Each point is reached from the start by the listed moves, each made 0, 1 or 2 times, or once backwards (-1), plus a little noise. Say if it took an odd or an even number of moves. Then give how often each move was made.
(in the rows, 128 means zero)

Moves:
(1): [168 122 131 131 119]
(2): [139 146 160 122 112]
Start: [120 139 137 117 120]
Points:
[171 150 173 115  95] => even (1, 1)
[182 169 205 109  80] => odd (1, 2)
[120 139 138 117 120] => even (0, 0)

Moves:
(1): [152 119 107 130 134 134 135 128 121 142]
(2): [138 141 119 140 119 147 140 156  96 138]
(3): [137 123 128 128 140 125 100 114 113 122]
(4): [131 142 122 142 146 136 156 156 107 117]
(5): [113 138 128 132 149 148 120 115 121 127]
(6): [115 116 129 139 121 135 126 144 143 111]
(7): [129 119 140 120 136 145 137 116 115 116]
(8): [141 136 120 101 139 142 118 142 117 118]
(9): [150 133 149 134 104 127 127 144 156 117]
Start: [113 125 133 128 140 105 117 117 129 133]
Points:
[ 90 137  86 134 249 121  78 132  70  84] => even (0, -1, 2, 2, 1, 1, -1, 1, -1)
[ 72 143 155  95 206 131  46  63 128  90] => even (-1, -1, 1, 0, 2, 0, 0, 1, 0)
[114 129  53 112 149 159 129 214  96 135] => odd (1, 1, -1, 0, 0, 2, -1, 2, -1)

Moves:
(1): [153 132 129 144 138 115 131 138 104 102 133 127 126 116 148 143 118 138]
(2): [112 117 125 156 129 113 142 125 120 130 119 113 141 122 129 126 134 121]
(3): [144 122 139 150 127 135 133 130 145 127 118 137 133 130 135 108 127 129]
(4): [133 116 126 146 116 122 119 114 124 120 133 134 124 133 115 130 121 120]
(5): [138 123 132 132 128 130 129 141 121 123 122 118 117 129 117 136 144 108]
(6): [139 131 138 132 114 138 118 123 126 123 129 146 139 136 137 142 143 130]
(7): [117 131 131 121 134 126 143 130 111 124 116 121 135 144 129 126 118 133]
(8): [130 128 125 121 141 111 118 141 132 139 132 140 137 130 128 117 116 115]
(9): [141 130 108 136 144 145 137 133 128 137 131 125 135 129 121 125 125 139]
(10): [135 133 123 129 125 121 130 116 135 131 117 138 123 139 119 133 127 126]
(11): [136 131 128 129 138 137 134 107 127 141 149 125 111 128 124 128 132 127]
(12): [125 123 125 121 136 126 139 121 133 121 125 136 133 117 129 127 136 128]
(13): [133 120 129 117 132 118 129 114 137 115 129 123 146 120 120 135 124 124]
(14): [130 148 116 124 128 132 138 130 132 114 138 141 134 141 122 142 121 118]
(15): [121 117 131 123 136 137 130 130 146 115 129 123 129 131 132 137 127 136]
(16): [116 133 135 144 107 139 137 145 128 136 130 138 138 132 121 122 142 147]
(17): [125 122 110 121 111 121 131 128 125 133 137 120 123 138 117 124 128 127]
(18): [141 132 122 130 128 132 113 127 124 113 124 118 130 140 123 116 135 150]
Start: [115 123 119 135 125 118 133 125 129 129 140 124 125 128 131 133 127 127]
Points:
[175 146  61 219  50 168 173  88 104 142 216 132  81 196  41 142 135 103] => odd (0, 0, 1, 2, 1, 0, 0, -1, 1, 0, 2, -1, 0, 2, -1, 1, 2, 0)
[184  70 108 179 135   7 107  19 156  67 154 170 197 104 145 137 128  89] => odd (1, 2, 1, 1, -1, 2, -1, 2, -1, 1, 1, 2, 2, 0, 0, -1, 1, 1)
[206 161 140 105 181 191 158  65 190  52 115 182 213 194 154 127 129 221] => even (0, -1, 2, -1, -1, 2, 2, 0, 1, 1, 1, 1, 2, 1, 1, 0, -1, 2)

Moves:
(1): [127 130 138 129 137 137 117 140 122 131 135 124 137 134 136 146 127 127
 132 127 142 118 131 125]
(2): [114 143 128 124 120 137 150 126 120 133 124 145 135 122 125 120 142 125
 128 117 134 114 134 127]
(3): [120 128 128 150 118 119 129 124 132 132 114 115 121 131 143 127 114 119
 147 117 131 147 127 123]
(4): [130 127 134 135 113 134 128 129 132 129 126 128 126 138 135 125 134 125
 121 129 136 115 134 134]
(5): [130 117 131 135 133 132 126 118 127 123 121 132 134 136 132 109 133 145
 136 134 129 123 135 119]
(6): [130 121 135 138 136 148 136 114 135 136 137 129 115 131 131 127 129 125
 132 116 133 130 134 134]
(7): [133 136 125 125 136 124 149 123 121 145 116 129 135 133 101 131 117 121
 128 123 129 131 127 134]
(8): [123 129 134 126 125 107 129 121 135 136 133 142 131 145 127 123 123 124
 124 115 119 112 122 123]
(9): [140 130 123 124 134 126 129 122 139 113 132 127 126 123 123 131 130 118
 125 129 140 134 127 139]
(10): [144 134 121 128 134 131 134 136 132 147 127 133 124 125 133 128 134 139
 141 126 127 137 125 134]
(11): [133 131 114 138 127 120 128 137 130 121 135 131 146 128 131 138 135 126
 113 128 129 142 119 123]
(12): [136 129 138 136 134 131 127 130 129 119 147 154 121 132 129 132 118 132
 124 125 129 134 141 124]
(13): [129 131 141 130 115 139 121 113 123 136 117 126 134 124 136 128 126 127
 133 125 132 124 117 130]
(14): [130 118 127 114 115 128 130 129 123 124 127 117 121 131 127 136 131 121
 141 126 127 125 133 139]
(15): [135 128 130 129 137 131 126 128 127 125 133 136 132 125 133 116 124 125
 133 127 124 134 131 140]
(16): [135 125 115 128 129 130 130 133 142 121 106 125 124 127 120 125 136 123
 117 126 120 127 130 119]
(17): [125 134 140 130 131 129 150 134 124 140 133 125 132 124 138 133 133 118
 143 138 113 138 119 132]
(18): [112 109 117 133 134 115 138 125 141 131 125 117 145 125 129 142 117 135
 127 136 134 117 129 128]
(19): [134 133 123 141 132 133 117 126 137 128 125 132 128 130 114 128 128 130
 132 133 117 125 131 131]
(20): [117 132 132 117 142 115 121 110 130 130 121 130 116 124 120 144 126 122
 129 124 120 130 124 152]
(21): [122 120 128 132 137 126 129 129 116 137 140 138 120 130 127 142 123 112
 136 136 132 116 136 131]
(22): [115 111 135 120 139 126 133 142 125 129 134 136 115 133 126 121 127 126
 144 131 126 132 113 139]
(23): [130 133 118 103 128 143 120 125 134 131 127 135 135 140 139 118 133 131
 132 136 131 135 135 126]
(24): [129 121 137 116 122 124 132 125 129 133 123 124 144 123 118 121 138 119
 127 134 134 129 133 128]
Start: [129 130 118 119 140 117 123 137 132 142 119 120 134 120 117 114 122 123
 108 134 137 123 117 122]
Points:
[186 142 152 249 162 124 151 130 167 194 189 215 159 186 139 132  83 165
 104  91 177  82 121 115] => even (1, 0, 0, 2, 1, 1, 1, 2, 1, 2, 1, 2, 1, -1, 0, -1, 0, 1, 1, -1, 0, 0, -1, -1)
[ 68 122 118  91 134 150 133  79 158 136 109 135 135 110 164  78 122 132
 102 143 153 142 192  98] => odd (-1, 1, 1, 0, 0, 1, -1, -1, -1, -1, -1, 1, -1, -1, 0, 0, 0, 1, -1, 1, 0, -1, 2, 1)
[130 111  71  97 160 104  80 153 173 153  66 142  78 132  89 171 103 157
 169 143 111 154 146 164] => even (0, 0, 1, 0, 0, -1, 0, -1, -1, 2, 0, 2, 0, 2, -1, 1, -1, 1, 2, 2, 0, 1, 1, 0)
[163 103 152 104 165 109 209 174 124 214 166 193  35 169 119 149 107  95
 158 154  98  97 120 167] => even (-1, -1, -1, 2, 0, 0, 1, 1, 0, 2, -1, 2, 0, 1, -1, 1, 2, 0, -1, 0, 2, 1, 0, -1)

Moves:
(1): [129 142 119 125 129 128 123 119 135 139 123 128 142 111 119 122 124 137
 136 131 126 121 134 134 134]
(2): [124 133 120 131 119 131 126 125 132 126 131 122 120 124 125 128 125 135
 125 132 122 116 113 120 127]
(3): [135 132 136 138 133 113 111 126 136 125 112 133 122 131 122 137 117 128
 119 136 122 116 127 131 141]
(4): [131 115 134 146 122 140 120 130 134 129 127 140 146 131 125 120 131 121
 130 135 130 126 137 118 130]
(5): [127 132 125 132 133 136 123 134 120 125 125 129 129 131 127 118 127 129
 136 111 119 131 124 133 115]
(6): [122 133 128 122 137 131 135 128 125 139 146 124 140 137 130 136 121 131
 121 132 124 142 128 126 120]
(7): [130 125 134 140 138 120 142 127 135 127 133 129 133 126 137 125 129 123
 132 125 124 118 125 128 128]
(8): [120 123 135 120 135 127 119 131 131 140 130 133 118 132 127 125 130 126
 130 125 140 124 129 119 137]
(9): [129 135 137 122 134 120 122 126 147 117 128 119 130 143 125 123 145 126
 124 123 127 132 129 129 128]
(10): [116 128 122 130 132 120 135 122 124 129 130 127 127 138 132 123 132 130
 117 142 128 121 129 136 125]
(11): [148 133 125 129 124 123 126 134 135 134 130 131 124 126 143 118 133 140
 134 133 141 137 120 125 118]
(12): [129 131 129 143 132 132 130 115 133 138 119 143 119 130 118 129 134 132
 134 125 134 129 124 126 127]
(13): [120 129 128 124 118 121 130 122 130 127 124 137 132 134 145 125 125 125
 129 116 127 128 124 130 134]
(14): [140 132 130 126 120 115 134 128 132 118 136 133 126 139 120 126 126 127
 125 117 143 114 127 122 128]
(15): [136 125 115 125 130 128 134 124 139 130 129 133 122 131 121 125 118 123
 136 128 118 132 131 133 129]
(16): [121 125 120 131 133 127 123 132 126 125 129 133 132 125 121 136 127 140
 128 130 118 127 133 118 143]
(17): [128 135 122 122 134 140 130 133 135 127 126 130 129 142 137 129 130 129
 121 127 129 119 120 130 128]
(18): [128 127 140 120 140 132 133 122 129 119 126 136 128 123 126 118 121 133
 122 130 119 122 126 124 131]
(19): [122 131 132 125 135 128 130 121 128 128 119 120 139 134 121 140 123 138
 137 126 130 122 133 127 123]
(20): [121 138 119 123 132 130 127 127 125 118 130 124 130 127 122 124 126 117
 138 139 133 134 121 125 134]
(21): [134 118 123 130 125 131 116 116 129 119 147 125 123 123 139 130 120 135
 131 118 148 142 120 127 121]
(22): [122 123 134 131 126 130 134 124 123 126 129 116 127 136 122 133 119 139
 136 124 130 134 125 135 146]
(23): [122 131 129 122 124 134 123 131 125 131 142 130 117 126 135 127 131 134
 134 129 129 125 140 132 127]
(24): [119 120 136 130 121 124 127 131 143 123 130 139 123 120 121 133 139 132
 137 128 131 128 123 137 117]
Start: [137 120 113 111 130 128 131 130 119 131 121 120 121 124 114 125 122 124
 137 120 128 142 123 139 119]
Points:
[ 92 160 142 164 123  69 107 102 180 132 115 126 130 176  80 145 144 137
  91 155  99  61 125 126 209] => odd (1, 2, 2, 1, -1, 1, 1, 0, 2, 1, -1, 1, 1, 1, -1, 1, 0, -1, -1, 0, -1, 1, 1, 0)
[185  98 140 120 124 104 122 153 156 163  77 150 159 230 100 155  51  80
 121  92 141  79 142  96 150] => odd (-1, 0, 2, 2, 0, 1, 0, 2, -1, -1, 0, -1, 1, 2, 2, -1, 1, -1, 2, -1, -1, 0, -1, -1)
[ 77 192 167  32 191 115 132 119 129  95  94  82 169 142 113  74 115 145
 203  60  98 134 129 173 186] => even (2, -1, 0, -1, 2, 0, 1, 1, 2, -1, 0, -1, 2, 0, -1, 0, 0, 2, 1, 2, -1, 2, 1, 0)
[ 59 151  96 145 208 126 178  96 125 188  94 103 115 186  39 198  51 156
 178 109  87  91  71 124 179] => even (0, 2, 1, -1, 1, 2, 2, 2, -1, 0, -1, 2, 0, 0, 1, 1, 1, -1, 2, 1, -1, 2, -1, 0)
[ 40  90 134 143 145 167  99  83 111 118 154 130  81 154  86 128  72 159
 189 110  97 150 107 153 134] => odd (-1, 2, 1, 1, 2, 1, 0, 1, 0, 1, -1, 1, 1, -1, 1, 0, -1, 1, 1, 1, 1, 2, 2, 1)
[118 108 128 192 179 217 183 115 104 152 147 140 156 133 136 105 123 213
 165 161 109 119  87  95  68] => even (-1, 2, -1, 2, 1, 1, 2, -1, -1, 1, 2, 2, -1, -1, -1, 1, 1, 2, 2, 0, 0, 1, 1, 0)
[ 65 155  84 134 177 184 123 127 123 151 106 111 188 214  65 112 125 110
 152 147 114 127 135 127 201] => even (1, 0, 0, 2, 1, 1, 0, 1, 1, 1, -1, 1, 0, 0, 0, 1, 2, -1, 0, 2, -1, 2, 0, -1)
[249 142  57 112  83 143 145 127 155 171 119 133 159 155 111 121  65 169
 170 108 176 148 138 150 158] => even (2, -1, 0, 1, -1, 0, -1, -1, -1, -1, 2, 0, 0, 2, 2, 0, 2, -1, 0, -1, 0, 2, 0, -1)
[146 145 113  97 115 139  83 130 119 128 166  99 132  79 181 126  86 211
 155 134 118 168 108 139 135] => even (1, 1, 1, 0, 0, 1, 0, -1, 0, -1, 2, -1, 1, -1, -1, 1, 0, 1, 0, 0, 1, 1, 2, 0)
[ 73  85  97 124 146 124 162  69 163 167 199 150 100 159 154 149 150 107
 163 139 201 207  88 156  29] => odd (-1, 0, -1, 0, -1, 2, 1, 1, 0, 2, 0, 2, 1, -1, 1, -1, 0, -1, 1, 1, 2, -1, 0, 2)
[ 22 132 135  59 170  89 229  83 151 120 163  97 155 126 128  95 117 116
 147 145  44 135 101 203 110] => even (1, 1, -1, -1, 0, 2, 2, 0, 1, 2, -1, -1, 2, -1, 1, -1, -1, 2, 0, 1, -1, 1, 0, 2)

Moves:
(1): [132 123 140 116 120 135 128 133 125 128 130 138 137 137 128 126 127 134
 127 122 137 129 122 127 127]
(2): [124 128 119 130 135 130 126 124 120 128 129 135 131 132 128 122 131 116
 133 126 131 136 131 137 140]
(3): [127 133 147 146 133 123 115 125 127 142 126 134 116 136 144 133 133 140
 137 123 129 128 120 128 140]
(4): [139 132 116 122 140 144 138 147 136 122 131 148 130 132 121 131 136 114
 133 130 120 134 145 127 123]
(5): [124 124 134 122 125 129 124 132 128 131 126 137 133 127 122 127 123 123
 128 125 123 130 134 133 122]
(6): [124 132 129 125 130 133 133 127 123 127 131 124 131 128 121 128 130 126
 117 130 121 125 129 120 128]
(7): [126 127 125 122 135 126 130 140 127 129 137 132 135 120 113 133 112 129
 127 129 121 134 126 131 124]
(8): [128 128 121 126 133 137 122 126 126 127 123 107 115 121 126 132 138 133
 138 108 119 155 125 139 114]
(9): [117 122 123 129 130 122 126 125 137 132 120 128 123 124 127 125 120 133
 128 138 130 132 117 119 123]
(10): [127 129 125 134 127 128 131 132 123 138 128 116 119 125 127 130 134 113
 143 128 136 117 126 132 126]
(11): [124 129 121 131 139 127 135 121 127 132 112 127 124 126 135 136 139 133
 125 133 134 131 118 130 119]
(12): [133 124 125 120 131 126 131 125 128 131 130 147 124 122 128 135 125 120
 136 130 111 130 130 129 134]
(13): [126 140 122 129 115 122 124 131 126 127 134 126 128 125 123 127 124 127
 119 132 130 137 123 119 123]
(14): [138 136 131 123 132 122 110 114 126 129 143 129 124 137 132 127 137 128
 116 119 132 134 142 132 138]
(15): [133 137 136 125 132 118 120 131 107 125 135 128 123 139 129 116 139 138
 136 123 124 120 131 133 131]
(16): [129 115 128 128 125 117 134 126 148 140 127 141 128 143 139 135 139 129
 112 132 125 131 133 139 129]
(17): [135 129 136 133 116 126 124 127 126 124 125 129 124 128 126 122 124 123
 114 129 129 126 125 132 139]
(18): [129 124 130 142 126 124 143 126 123 126 134 136 125 123 130 121 125 118
 127 140 135 132 132 119 132]
(19): [131 133 138 126 139 124 137 120 148 130 124 129 134 137 137 126 130 124
 139 119 124 132 132 124 125]
(20): [130 127 136 133 133 121 134 128 126 119 136 135 125 136 128 127 137 126
 134 134 121 127 123 134 118]
(21): [128 131 133 134 119 128 132 124 131 130 133 137 129 126 127 119 129 131
 136 126 127 127 123 130 126]
(22): [130 118 117 140 136 132 142 127 123 128 136 122 129 117 136 126 125 111
 127 124 129 127 127 118 124]
(23): [128 132 130 132 124 135 139 126 117 124 134 120 120 127 131 120 111 126
 129 136 125 119 126 128 121]
(24): [141 130 135 126 125 136 131 137 133 143 129 128 143 134 127 123 117 133
 152 148 131 122 118 121 108]
Start: [146 131 132 138 130 134 124 122 125 138 124 132 129 134 131 128 126 136
 128 114 142 126 138 142 132]
Points:
[176 146 137 185 119 158 134 185  46 178 169  77 116 134 118  83  69 129
 188 138 128  97 123 174 103] => even (-1, 1, 1, 0, 0, 0, 2, 1, -1, 1, -1, -1, 0, -1, 2, 1, 1, 0, -1, -1, 0, 1, 2, 2)
[148 145 101 160 180 142  76  85  80  65 139  77  43 129 122 108 160 136
  79  88 124 196 152 179 149] => even (-1, 1, 0, 1, -1, 0, 0, 2, 2, -1, 0, -1, -1, 2, 0, -1, 2, 0, -1, 2, -1, 0, 1, -1)
[198 116 131  91 135 109 102  84 128 131 143 147  66 148 143 152 178 141
  76  36  73 173 179 249 142] => even (0, -1, -1, 0, 0, -1, 1, 2, -1, 0, 1, 2, -1, 2, 1, 2, 2, -1, 0, 0, 1, 0, 1, -1)

Moves:
(1): [139 126 128 113 140 134 141 131 116 123 133 156 118 127 134 125 122 120
 118 130 115 124 117 132]
(2): [139 131 124 128 126 109 125 124 133 120 139 125 123 114 131 143 129 126
 125 128 126 126 132 121]
(3): [128 134 127 128 136 139 132 137 130 126 128 130 126 128 121 125 140 129
 132 122 133 118 131 137]
(4): [130 119 140 125 144 136 127 130 130 125 124 138 133 140 115 137 134 126
 133 125 139 123 119 106]
(5): [120 124 123 131 107 122 122 132 118 129 125 125 127 117 148 124 132 127
 128 129 129 131 117 134]
(6): [146 128 127 114 138 133 126 132 124 120 114 130 133 120 124 130 121 133
 125 126 124 133 129 129]
(7): [134 119 126 136 140 133 132 126 132 140 118 122 126 148 121 127 128 137
 135 129 137 127 126 125]
(8): [126 130 124 122 132 124 129 134 128 125 133 128 135 130 138 131 130 132
 122 134 124 134 132 131]
(9): [122 130 140 120 121 128 131 114 131 127 138 129 134 116 128 146 136 137
 130 141 124 127 131 118]
(10): [127 129 125 134 125 120 128 118 127 138 128 125 132 136 125 127 122 132
 134 119 123 128 132 128]
(11): [133 128 133 121 127 127 129 122 124 123 127 125 127 130 134 127 123 128
 121 130 131 131 125 136]
(12): [135 119 149 122 129 129 125 137 145 121 136 129 123 132 140 124 111 142
 126 133 126 120 122 131]
(13): [128 133 129 122 129 138 124 122 132 131 121 121 121 132 125 131 145 133
 127 114 125 128 130 120]
(14): [120 122 133 140 122 109 139 133 122 130 141 132 116 131 127 121 131 135
 120 131 121 125 125 125]
(15): [119 125 126 136 129 129 124 136 117 137 137 125 127 124 130 127 121 121
 131 131 127 130 112 130]
(16): [128 129 125 127 121 132 116 123 130 131 139 125 132 115 132 137 130 128
 123 128 132 134 128 130]
(17): [126 127 129 109 129 132 131 121 131 120 134 120 122 137 116 130 128 139
 133 138 134 125 126 124]
(18): [135 127 118 124 132 130 137 118 121 108 120 120 114 121 111 136 131 124
 124 118 133 118 140 122]
(19): [123 127 128 134 129 124 132 125 135 135 123 129 125 122 133 123 126 124
 131 120 132 128 133 130]
(20): [123 128 127 131 128 131 134 128 133 124 136 128 132 135 132 123 132 125
 121 128 133 124 119 128]
(21): [129 133 129 129 124 125 129 131 130 123 139 131 128 126 128 142 135 131
 124 121 120 132 122 130]
(22): [122 140 124 143 132 128 134 115 122 123 129 133 120 125 124 127 135 125
 136 117 125 128 132 123]
(23): [133 121 125 129 131 123 125 122 124 127 122 127 133 129 123 133 132 130
 130 128 120 132 129 132]
(24): [132 121 126 130 126 132 131 127 127 132 138 126 124 127 128 127 136 123
 137 130 134 133 128 122]
Start: [131 132 141 125 134 126 129 126 121 133 132 127 121 108 130 126 125 132
 124 127 128 131 119 118]
Points:
[181 132 169  81 227 150 197 118 151  63 201 192  25  76  62 221 198 149
 120  83 136  73 134  34] => odd (2, 2, 2, 2, -1, 0, 1, 1, 1, -1, -1, 1, 1, 1, 0, 1, 1, 2, 2, -1, 2, 1, -1, 1)
[135 143  88 100 138  78 176 106  93  46  91  85  67  62  82 161 230 174
 120  82 123 121 173 111] => odd (-1, 1, 2, 0, 2, 2, 0, 2, 0, -1, 0, -1, 1, 2, -1, -1, 2, 2, 2, 0, 1, 1, 2, 0)
[109 141 167 176  99  14 162  72 155 156 141  97 100 138 168 123 104 226
 138 121  94 145 138 120] => even (-1, 1, -1, -1, 1, 1, 2, 1, 1, 2, 1, 1, 0, 2, -1, -1, 1, -1, 2, 0, 1, 2, 0, -1)
[133 123 163 178 192 167 165  42 155 172 135 121 107 134  90 159 154 136
 191  71 157 114 134  44] => odd (0, 0, 0, 1, -1, 0, 2, 0, 2, 2, 0, 1, 1, -1, 1, 0, -1, 1, 2, 1, 0, 2, 0, 2)
[188 134 160 107 179 191  93  72 164  87  99  89 139 120  67 249 236 163
 112  64 172 113 120  81] => even (-1, 1, 2, 2, 0, 0, 2, -1, 1, -1, 2, 0, 2, -1, -1, 2, -1, 1, -1, 1, 2, 0, 2, -1)
[106 114 151 133 144 111 114  57  95 167 144 110 130 138 123 187 179 137
 147 104 130 161  50  62] => odd (0, 1, -1, 2, 1, 0, 1, 0, 1, 1, 2, -1, 2, 0, 2, 0, 1, -1, 1, 1, 1, 1, 2, 0)
[143 119  94 138 214 157 127  74 103 185 161 135 123 170  85 159 181 125
 204  96 167 155 108  98] => odd (1, 1, 2, 2, 0, -1, 2, 2, -1, 2, 1, -1, 0, -1, 1, 2, 2, -1, 1, -1, 0, 2, 2, 2)
[153 137 211  29 117 133 103  87 192  53 174  88 124  70 106 210 174 190
 102 157 163  92 127  93] => odd (-1, 2, 2, 1, 0, 0, -1, -1, 2, -1, 2, 1, 1, 0, -1, 1, 2, 0, 0, 1, 0, -1, 1, -1)
